Each wall is flat, endless, passes through zero and stands at right angles to its row. A trip goes straight from one point to another. Which walls does it cross, in order?

Walls:
(1): [-69  56 -21]
(2): [-29 -26  38]
(3): [ 3 29 42]
(4): [15 28 14]
(5): [-19  25 -85]
(6): [ 38  39 -24]
(7): [ 17 -13  32]
(8): [  9 -53  63]
(9): [44 -1  8]
Trips:
[  4 -46  50] to [ 55  76 -22] -> 4, 6, 2, 8, 5, 7, 1
[30 10 42] to [ 31 -19  -9] -> 2, 3, 4
[-15  71  -1] to [ 43  -3 -86] -> 3, 9, 4, 1
[ 33   2 -26] to [ 53 -48  22] -> 7, 8, 5, 4, 2, 6

Walls:
(1): [ -2  -3  18  21 -28  -8 -57  18 -39  -2   1  14]
(2): [-14  34  50  -7   1  10  55  -7 -28   3  34 -11]
(3): [-21  48  43 -42  -3  -7  30  35  54  53  11 -19]
(4): [ 13 -24  29 -40  24  11  13  12 -28  -3  -1  25]
(5): [-29 -18  17   6  -1  -4  21   6   8  32   9 -40]
(6): [ 46   1  -1 -12   2  15  -2  43  -5  19 -27   7]
Trips:
[ 34  13  65   8   2  22 -25  -7   1 -57 -20  29] to [-23 -35  22  11  -8  26  -7  -6  40 -11 -46  20] -> 2, 6, 1, 5
[-20  15   4  32 -39 -35  -3 -23  10 -12   1  -5] to [ 29 -30  -4 -24  21  42  -9 -11   8 -28 -12  48] -> 2, 5, 4, 6, 1
[  1  -5   7  33  -8  -2  10  34 -10  30  21  23] to [  6   9  35  55 -40  -6 -40  26  26  19 -27 -24] -> 4, 2
[-17 -15  18  -5  -8 -15 -28   3  29  -9   0  -8] to [ 16 -32  20 -20 -11 -17 -24 -17  -7 -15  70  -6] -> 4, 3, 2
[ 25 -31  38  58  30  24  11   6 -20 -22  11  23] to [-47 -10 -21  27   8  10  30  20   8  20  -4 -63] -> 5, 6, 1, 4, 3
[-11 -48  34  -1   2   2   1  35  15  10 -20  20] to [ 55  -1   0   2 -36 -12  -7  -1  -7  49  -9   6] -> 5, 4

Walls:
(1): [-14  38  32  47 -41 -22 -19 -43 -18  34  12 -37 -79  26 -62   2 -27  14
  28 -56   8  50  60  19 -88  34  15  -8  14  48  42   9 -11  36 -17  44
 -24 -15   5  10  28  13  -7  10 -24  33 -16 -24]
(2): [ 12   1 -13  37 -29  29  34  -9  41  -5 -32  14   1   0  36 -33  17   2
  19 -25   7 -29 -73 -11  13 -26  25   4  24  31  19  47   9 -19 -10  13
  67  -4  -6  33 -14  20   6  -5   4  26 -36  12]
(3): [-41  -2  44  13 -18 -26  11  33   8 -16  45  -2  10  57 -21  -3 -14  31
  52 -36 -10 -37  67  43  16   3 -46  34 -33  29  38 -28   9 -18 -39  -4
 -50 -42  33  29  36   0  -3  13  47  32 -17  25]
(4): [ -3  18   4  15  -4  31 -51  -4   5  -5  22   5 -28  18  15  19  10 -33
  21 -29   8 -58  -6  17 -18  22 -18  50   0  31  17  27  42   1  23   9
 -24  -4   9  32 -26  35  60  37  -1 -37  26   5]
(5): [ -1  52  -2  25  13 -23 -63  -6 -14 -25 -56   1 -10  30  21 -46   5  37
 -11 -17  28 -19 -13  -6   5 -68 -46 -21  17   2 -53 -27 -19   3  52 -44
   6  -1  -3  -9  87  -7  30  -6 -21  -7  13 -52]
Trips:
[ 47  53  91  -8 -10  23  77  62  27  10 -15  25  -3   5   4  10 -53  25
   3 -28 -10 -41 -30  10 -23  31  62 -60  13  14  40 -21 -52  24  54  27
  28 -33 -50  45  -8  35  13 -11 -36 -18  -4 -23] to [-32  24 -37  32  11  24  22  -2  12  12  -5   1 -14 -32 -40 -27 -23  -5
  31  32  19 -64 -44  28  23  16  38 -37  -2 -58   4  -3   8  27  13 -37
  20  -6 -21  -2  28  24  -5  14 -49   0   2 -42] -> 5, 1
[-13 -63   8  56  -5  16 -17 -61 -19  -4 -16 -48  19   7  21 -38 -22 -10
 -27 -20  24  19   5 -26 -16  -9   3 -16   7 -12 -30  24 -47 -24 -25   5
 -43  -5  -9  53  17 -25 -42 -20  -6  19 -10 -45] to [ 41  95   2  37 -33  11 -27  -4 -11  -9 -39 -45 -34   6  16 -42 -34   5
  -5   5  10   4  -8 -28 -17 -18 -27 -36  -9 -76 -38 -86 -28 -55  -5   4
  -7  42   9  12  -1   4   6   4  24  -5   7  21] -> 2

Walls:
(1): [  2 -55  -5 -44  13 -16 -17  13  36 -48  33  14   3   9  59 -50  58  -4
  24 -30 -30  29  69 -65  24  11  27  62  11  43 -36 -24  -8  11  45   1
 -10 -48 -18  33 -38   0   7 -27  12  24 -44  32]
(2): [ 34 -37  22  32   5 -77  11  -9   4   2   2  -2  58  -1  -7  19  23  -1
  95  35  10  43 -38 -28  -6  12  16 -37 -33 -15   0  12 -38   3 -27  55
 -38  22  -7 -10 -36   7  -8   7 -30  55  -3  -7]
(3): [-27 -18  15  46 -11   7  -3  58   7 -44  16 -65 -23  -2  27 -35 -47  22
  22  34   3  -2  37  19 -18 -20  24 -52  17 -11  13   1  44   6 -17   1
 -20  -7  36  18   6   8  40   5  -6 -30 -47  16]
(4): [ -1  30   4  -5   2 -30 -32   3  42 -26   9  -2  18  23  43  31 -15  18
 -35 -34  -5  -1 -33 -59  64 -16   0 -16 -15  35  10  -7  16 -61   4  -7
  47 -15  24 -30  -3 -15   3  27  -4 -30  39 -19]
(5): [ 12  26  -7  -7   2 -11 -20  18 -20 -14  -4   0   6 -38 -55  12  51  50
  10 -25   5  41 -80 -44  16  40  12   3 -31 -14  -8 -11  35  51 -43  48
 -32 -10 -31   1 -36 -27   5  14  -8  -2 -62  17]
(6): [-29 -33  11 -57  46  32 -15 -16  -1  15  12 -40  -6  -6  17 -34   5 -30
  -3  -6   3 -18 -19  40 -46 -41 -15   6  10  19 -22 -60   6 -48  -5  -7
  44 -19 -16  42  73  -5 -10  29  13 -43   6  11]
(7): [-17  17 -20 -57  16   7  13 -10  15   6  26   7  -7 -26  -1 -39 -13  16
  19 -12 -16  15 -10  29  36 -86  10  40  37  39  14 -30  23 -51 -59 -21
  22 -24  -2 -29  53  -6  45  27 -33  43  -6  -4]
(8): [ 17  -1 -62  28  32  -3  20 -15  -5   9 -28  41 -20 -10  22 -22  -6  28
  20  -3  24 -36 -27   8  10 -46 -26 -31 -10  18   1 -22 -15 -20 -29  29
 -41 -19  70  36  37 -87  16 -10 -12   6  -5 -25]
Trips:
[-38   3 -31   5 -45  21  49  -5  56  -8  27 -30  -4  -5  38  65 -31 -51
 -27 -20 -62 -21 -18 -43 -18  -5  -8  20 -43   0 -42  34  67  -2   2 -61
  19   3  45  20  41 -25 -38  62 -11  18 -21  65] to [-27   5 -12 -11  60  -9 -29  65 -22  17 -15 -20  -4   7  14 -27  11 -36
 -40 -20  12 -33  -7 -21  30 -29 -18  28  37 -19   5 -12  14 -27   7  17
 -37  -5  29  12 -35  19  -2 -62 -22 -16  13  44] -> 8
[  1  35 -24  41  -6 -15 -22  32 -50 -24 -77 -33   4   6  -4  21  -4   9
   3   7 -45   1 -62 -19   7  10   7  25 -55  11   0  31  27 -22 -37  27
 -33  30 -18  34  20  31  -9  10 -25   0 -33   3] to [  8  59 -51  -2  -4   3 -22 -17 -11  20  43 -33  -7 -13 -52 -14 -55 -19
   9 -24  27   6   6  43  52 -20 -44  55 -10 -28  14 -25 -48 -29  41   1
  46 -27 -30   5 -18   2 -36  -4 -19  16  -1  -5] -> 3, 7, 8, 2, 6, 5
[-12 -11  22 -25   5   2 -22   6  -8 -16  18  -5 -14  18 -10  42   1 -22
  82  15  12 -51 -24  22 -35  12  28  26  31  23  22  17  61  38  19  24
  21 -10   6  53 -14  42  51 -16  31 -16  -7 -39] to [-35  34 -44 -10   9  31  -4 -51  26  33 -21   3  -6  33   0  17  11 -11
 -27  34  28 -50  30 -41 -10 -49  -2 -54 -72  33   9   6  18  15  11  52
 -27  -3  61   7  30  38  -6   6  19   0  27  12] -> 5, 2, 1, 8, 4, 3
[-12   5 -62  24   5  -2   1 -31  23  -1  31   1 -15  44  -3 -20  -2  77
  24 -23 -17  -7 -26 -38  22  -9  23  -3 -40   6 -30 -17 -54  -3  20  40
  13 -49  47 -15 -11   4   3  36  43  -8   6  26] to [-44  32 -23  -3 -75 -41 -38 -22   0 -12  82  20 -41  24  -5  21  15 -20
  -5  47  11  21  -5  -2  -3  19  37   6   6 -17 -18   7  35  -9  43 -14
 -30  17  -9  35 -17 -15  32 -62 -38  59  12   1] -> 7, 8, 3, 4
[ 21 -38  28  43  26 -33 -52 -11  10  28  -7 -25  70 -13  11 -30 -27  38
  17  23  29  48   8 -33 -50  21 -18 -36  19  -3 -23 -33  -8  -5  -1 -68
  -7 -11 -27  46  -5  16 -19 -27  18 -25  13  68] to [-43  12 -25  -4  51  29  -3  32  -8 -25 -16  60 -39  23  17 -28 -28   4
  14  13  16 -28 -17 -17  11 -37 -19 -31 -10  -9  66  11  12  18  22  18
   0 -67 -49 -24  -2  14 -40   1  11 -14 -12  50] -> 5, 2, 8, 4, 7
